Every row gives one point. Examples show where two turns around zero, p and q, send a point. Where does a point land after both, in the order given? Backwards means that the second turn is done in reverse. Each puzzle has new turns, and all numbers are rounded.
In the rows, zero is written as 128.

Turn p:
[156 116 117] -> [139 139  99]
[127 111 154] -> [153 112 135]
[ 88 145  86] -> [ 68 119 132]
[158 184 127] -> [124 189 143]
[109 109 167] -> [154  97 152]
[130 102 117] -> [130 111 105]
Turn q:
[111 108 124] -> [133 107 112]
[141 196 100] -> [ 83 187 130]
[120 109 155] -> [138  99 143]
[140 100 133] -> [157 119 128]
Where do these land?
q, then p backwards: [142 144 100] -> [154 145 112]
q, then p: [160 116  96] -> [117 172 118]
q, then p: [109 120 127] -> [123 113 115]
q, then p: [101 132 189] -> [169  76 140]

Turn p:
[179 138 181 165 140 144] -> [195 124 159 168 114 134]
[134 141 137 165 149 154] -> [137 109 147 172 136 130]
[168 120 128 100 149 154] -> [166 121  96 130 149 153]
[137 151 106 127 114  99] -> [122 158 118 126 132  95]
[112 102 128 123 113 109] -> [112 126 124 104 101 127]
[ 99  80  98 139 112  57] -> [ 86 118 104  91  70  80]
[ 97 145 137  91 146 149] -> [117 116 142 103 172 150]
[ 98 148 109 115 100 156] -> [ 88 153 134 130 149 153]
Turn q:
[146 159 123 170  93 111] -> [127 176 145 153  91 127]
[148 136 114 101 174 163] -> [159  97 151 136 175 131]
[129 156 116 202 132 119] -> [ 95 160 165 173 107 151]
[148 149  84 123 177 115] -> [124 134 157 158 183 104]
[127  85 155  87  98 146] -> [158 103  77  94 115 132]
[115  93 145 102 106 139] -> [138 112  88  98 120 136]
[147 145 159 162 131 103] -> [114 125 147 158  87 112]
[ 85 135 130 101 116 129] -> [118 131 128  77 132 129]
[106  94 125 105 123 127] -> [119 117  93 103 141 131]
Where do these land?
q, then p: [113 106 127  98 101 116] -> [114 143  94 110 149 117]
p, then q: [111 139 136 142 100 139] -> [125 123 148 111 103 142]
p, then q: [134 138  59 109  90 133] -> [102 171 175 108 167 139]
q, then p: [105 130 147 151 108 112] -> [ 99 153 143 116 128 143]
q, then p: [143  74 145 151 104 125] -> [ 86 148  97 163 114 132]
p, then q: [139 149 148 134 117 107] -> [136 127 141 133 105 100]
p, then q: [142 146 147  97 185 157] -> [141  78 120 173 162 127]
q, then p: [136 142 117 143 219 134] -> [143  49 164 132  95 128]
